Each row of a before or after table is a point. The points were changed in one or more steps. Then noise was added and the rows were shuffled. The steps act on columns, c1 being the first. Write out the steps. A step turns or swaps two columns, mirrors them in a line or flattens them onto one, adds a multiple of one to another, or multiplies or shifts one. Angles are multiples of 10 degrees, from the lower column toward the higher: turns from -170 to 170, lines from 10 to 170 but not 90. Use the fewest steps. Two steps may share a column if one is a turn and the other turns, adds or multiplies; they go together, in the order done. Otherwise the lowest column goes first.

Before:
[[ -1   6  -9]
 [  6  -9  -5]
 [ -5  -1  20]
 [-14  -3   2]
 [ -5 -11   1]
 [-10  17  13]
 [ -3 -11   6]
 [  8 -13  -8]
 [  6 -12   1]
 [ 26  -6  12]
 [-12 -14  -2]
 [ -2   8  12]]
After (12 x 3):
[[-26   4  -2]
 [ 14  -8   5]
 [ 27  12  14]
 [ -9  -2  14]
 [ 61  -4 -21]
 [-14  -9 -10]
 [-18 -10  11]
 [ 32   6   6]
 [ -3  -7   5]
 [ 52  -1  11]
 [ -8  -7  -7]
 [  9  -8  -6]]
Steps: turn c1 and c3 by -70 degrees; multiply c1 by 3; multiply c2 by 0.7

Before (11 x 4):
[[  3  -1   4  12]
 [ -4  -9  -4  -9]
 [ -4  14  -8 -12]
 [  4   1  13  22]
 [ 16   7   4  19]
 [  3  14 -16  24]
 [ 13   7  -1  13]
 [-12  17 -12 -11]
 [-20  34  -4   6]
 [-18  -4   1 -14]
 [  3  13 -13   8]]
After (11 x 4):
[[-16   3   0  48]
 [-13 -14   4  20]
 [ -4 -14  12 -32]
 [ -5  14   4  54]
 [  3 -19  16 -30]
 [ 18  -4   5 -35]
 [  7  -3  -7 -23]
 [  1 -20  36  16]
 [-16  -3   2  30]
 [-10 -20   6  58]
 [ -2   4   2  28]]
Steps: turn c1 and c2 by 150 degrees; turn c2 and c3 by -70 degrees; multiply c4 by 2.5

Before (9 x 8):
[[  9  -9   6  23  -2 -52 -15  29]
 [  6 -12 -15  51  20   2   2 -14]
 [ 31   3   5  20  18  -4  30 -10]
 [-52  14  53  35 -21 -22  14  47]
 [-54  19  39  19 -17 -36  22  -8]
 [-38  30  30  43 -56 -26  19  18]
 [ -5  19 -29   5  16   3  25  -4]
 [  9  19  24 -39   7   5 -37 -10]
 [ 19  48   8   1  44  -4 -24 -16]]
After, 9 rows:
[[ 54 -19  24  37 -40  12   6  30]
 [-30 -26 -27   5 -11   9 -11 -24]
 [-18  -4 -23   6  14   7  54 -43]
 [ 59 -31   9 -11 -26  26   7   4]
 [ -6   4 -45   6 -42   1 -11 -39]
 [-10  23  -6 -12  37  -4  34   3]
 [  6 -29 -58   5   1  -3   2 -17]
 [ 40 -32   2  -2 -61  20  16  41]
 [  0  19 -24  28 -22  53  -1   9]]
Steps: turn c1 and c6 by 170 degrees; turn c2 and c7 by 120 degrees; shift c3 by -30; turn c4 and c5 by -70 degrees; turn c4 and c8 by -60 degrees
